Rows are points. Each copy is the shape, with its points in the same order, stretched, turned, moved and blurred by noise. Say if it was mirrored as well.

Shape:
20	14
0	10
-38	43
10	47
19	1
-18	-26
Copy 1, 6 rows:
-19	36
-8	13
-13	-32
-40	26
-9	39
35	-7
Copy 1 is: only turned
Copy 2 (6 x 2):
-16	-28
-6	-8
-56	26
-55	-26
-1	-19
26	31
Copy 2 is: mirrored
Copy 3 (6 x 2):
-16	23
-2	2
37	24
-7	47
-18	4
19	-41
Copy 3 is: mirrored
Copy 4 (6 x 2):
21	15
-2	0
-60	18
-7	53
28	3
-1	-50
Copy 4 is: only turned

Shape, 10 rows:
-21	10	-7	18
-23	2	22	2
-28	-7	-2	34
-20	-4	18	60
-19	5	-10	7
5	10	-22	-30
13	25	-4	6
11	-9	6	-8
-8	-5	-21	17
-1	7	13	6
Copy 1 (10 x 4):
12	-16	-18	-12
-5	-30	2	11
30	-19	-15	1
36	-16	-45	27
10	-15	-3	-16
-13	-1	20	-36
-10	3	-22	-13
-1	0	14	-1
25	-1	-2	-20
-5	-12	-10	7
Copy 1 is: only turned
Copy 2, 10 rows:
2	18	27	-1
-13	-5	19	-26
-25	26	25	-2
-37	51	11	-24
2	7	25	5
27	-22	4	17
27	18	-5	-6
-10	-10	-19	-8
-8	17	11	16
-3	7	-1	-18
Copy 2 is: mirrored

Shape, 11 rows:
-3	0	28	-2	26	28	15	-28
17	-36	-27	17	-17	41	18	-1
-35	-16	-2	-2	16	4	-31	21
-14	-32	15	25	-9	-31	21	-2
-6	-2	-31	-36	-2	3	-20	8
-29	-10	24	-35	-8	19	-2	-26
-26	-5	32	-12	-17	-7	26	4
41	-15	29	-1	1	-12	13	-1
8	7	11	-31	16	-21	-34	-11
24	-21	7	-22	18	20	36	-7
-2	9	16	-6	9	-17	2	1
Copy 1 (11 x 8):
0	-21	18	-37	20	-3	29	23
11	-52	-2	2	-23	30	-28	11
-28	21	4	-12	25	36	-35	23
-36	-17	-26	11	4	-15	7	29
15	12	16	18	21	8	-48	-20
30	6	21	-21	28	-18	-9	39
15	9	-16	-19	15	-32	14	28
-5	-31	-17	25	23	3	52	7
-15	19	21	18	38	6	14	-1
6	-54	-5	-11	28	-9	9	1
-12	7	-1	6	17	-6	16	4
Copy 1 is: only turned
Copy 2:
-30	-1	-28	28	-8	47	-1	5
31	47	3	36	-60	-2	-45	-28
27	-15	-24	39	12	-31	7	-7
6	31	44	38	5	-12	5	25
23	-8	-12	-2	-20	-30	10	-29
-29	-5	-21	17	-27	-6	4	35
-19	31	1	14	18	-3	18	36
17	4	24	-9	1	45	10	24
2	-42	-3	-16	7	10	21	10
12	19	-5	11	-23	36	27	-12
-8	-2	1	1	26	12	13	10
Copy 2 is: only turned
Copy 3, 11 rows:
16	6	25	15	-12	-16	34	-13
-5	-21	24	7	-18	11	-2	45
-8	3	17	51	3	24	-58	-25
1	-39	-51	33	-39	23	8	6
-5	8	26	0	30	33	-49	-7
5	30	19	16	17	27	26	-16
1	10	-27	33	8	22	39	10
-12	-56	-6	7	0	-18	34	4
-6	-9	21	-3	17	2	-24	-45
16	-32	14	15	12	-6	34	19
-2	-8	-13	11	7	-2	1	-17
Copy 3 is: only turned
Copy 4, 11 rows:
24	-17	-8	-30	1	-35	11	11
-51	-8	-28	-6	-18	8	25	1
5	29	25	-25	31	-8	-12	-25
-20	-24	1	29	42	-29	-18	16
10	41	-4	5	-14	11	4	-17
26	-8	-2	-18	-30	-28	-26	-21
7	-32	23	14	-11	-29	-17	-5
10	-24	-18	8	9	13	0	57
49	23	-8	-4	20	6	-17	13
5	-16	-20	0	-36	-22	12	41
28	-4	8	9	19	-6	0	11
Copy 4 is: only turned

Shape (16 x 11):
6	7	3	49	0	-18	10	-21	35	-11	-28
13	-3	2	-3	-23	-6	1	-14	-6	11	26
-25	-3	19	-11	-40	-14	-23	2	-13	7	25
-13	0	0	8	-9	11	-1	-15	-9	-10	26
-10	-18	18	30	0	-20	-7	11	-9	6	8
9	-10	0	-5	16	37	-32	16	18	-20	16
-3	14	-31	16	-12	19	-12	14	-16	5	-16
-11	-9	7	-16	21	11	2	-26	-13	12	-18
-9	21	-14	2	6	-21	-2	-16	17	-22	-13
-26	-29	-17	-2	-7	6	-4	-1	10	-31	6
18	-16	-30	-5	-25	14	-36	13	-2	-17	3
7	28	13	0	2	-2	4	-6	-29	-9	1
28	1	3	15	-9	-7	19	-10	6	1	-25
25	9	4	-27	15	13	14	4	12	20	-12
22	32	12	1	-13	29	12	0	0	-1	-10
31	25	14	-1	-28	45	5	-11	13	1	-11
Copy 1:
-43	-18	5	-18	-23	31	-9	40	31	33	-13
-12	-5	-7	-9	-8	-13	-17	-10	-27	-13	10
-32	26	6	-16	-2	1	14	-19	-36	-8	-5
2	11	-1	-13	-20	-5	-19	4	-16	0	-16
-21	-4	4	-15	7	20	1	-1	-11	33	-27
-2	29	23	-5	26	2	-10	15	12	-4	0
6	-17	28	31	-14	28	-7	20	-6	-18	-3
24	-11	6	-32	-26	-27	5	-12	5	2	-11
-31	9	7	-1	-16	-8	3	39	13	-8	-12
-32	35	8	5	-2	-19	-5	-9	10	-6	-23
-29	10	36	17	28	-4	-19	6	-1	-50	6
12	-16	-11	-17	-14	20	4	24	-10	-12	-15
-20	-32	-11	-7	-11	20	-1	8	17	0	6
13	-14	-15	7	-4	-6	16	-6	4	-3	32
10	-19	-14	-4	-21	45	5	17	6	-6	17
4	-16	-7	-15	-23	43	-4	8	11	-14	32
Copy 1 is: mirrored
Copy 2 (16 x 11):
14	-12	35	-21	22	12	25	28	16	-5	-36
38	-16	-20	11	-18	11	-4	13	-8	-9	0
-3	14	-8	28	-10	43	-5	20	4	-16	8
12	-9	-6	1	-11	32	10	-21	-10	6	11
9	14	15	11	-9	49	-26	14	7	0	-22
17	24	10	7	7	-21	-10	-3	0	31	32
9	25	-6	-26	3	-4	-20	-12	-25	-25	17
-8	15	-5	-1	-34	3	8	-30	-14	2	-40
-6	-22	19	6	13	-6	27	-7	-17	-16	-13
-16	-4	40	15	-16	21	12	-13	-26	12	8
38	20	17	11	8	-24	-18	6	-31	-15	40
24	-5	-15	6	-15	3	-9	-27	13	-19	6
32	-10	11	-11	-17	-15	-8	22	12	-20	-10
8	-5	-22	-6	-26	-40	-18	18	6	-4	-9
25	5	-26	-19	-10	-21	-5	11	31	-13	30
43	11	-25	-20	-9	-30	6	25	34	-6	40
Copy 2 is: mirrored
Copy 3:
-8	-28	4	-55	25	-11	-4	22	-2	21	22
-18	26	-7	7	31	3	2	4	-7	-10	3
-9	10	33	40	31	-12	15	11	-21	-18	-5
-16	22	9	0	2	-20	6	-3	-6	8	-13
-7	-14	25	-13	1	8	14	-7	-13	-24	15
7	18	-22	-19	-6	3	-1	-5	-55	12	-21
-10	-26	-1	29	-14	5	12	17	-8	37	-3
-3	2	-25	18	-7	-16	-39	4	-5	-6	3
6	-21	-19	-13	28	-27	0	15	3	18	-23
16	6	11	-2	-16	-21	33	23	-17	5	-16
11	18	-14	20	9	8	35	10	-44	21	0
0	8	-4	10	26	-3	-26	-7	14	15	-20
5	4	-13	-16	24	18	-17	21	3	6	17
-1	5	-46	1	17	24	-49	16	-12	-8	-15
-6	14	-10	2	21	17	-41	21	1	30	-20
-5	32	-7	-2	29	15	-50	30	-21	44	-7
Copy 3 is: mirrored
Copy 4 (16 x 11):
-9	46	8	4	14	-9	-21	28	-45	-13	2
26	18	-12	3	-19	-5	-16	0	31	-10	8
21	28	9	-4	-11	-7	-4	-22	54	19	-20
18	21	-14	-14	-17	6	-19	-5	12	15	10
5	34	-5	-23	19	14	-6	-13	17	-15	1
-3	17	-60	15	1	38	-30	8	15	29	7
16	6	-14	-24	2	20	-2	33	1	9	-27
2	-5	-18	-4	11	-5	30	-4	6	22	16
-1	29	-7	10	-13	-6	6	1	-29	15	-24
-3	18	-35	-14	1	-10	-25	-20	0	41	-29
27	33	-58	1	-4	12	-24	20	29	17	-33
40	16	-5	-5	-6	24	10	4	-4	-9	12
20	13	-9	7	14	-5	-13	23	-16	-24	3
-2	-32	-19	31	2	7	5	9	4	-3	7
31	-8	1	16	-1	21	-21	33	-10	-3	15
33	-4	-5	29	-2	11	-38	48	0	6	22
Copy 4 is: only turned
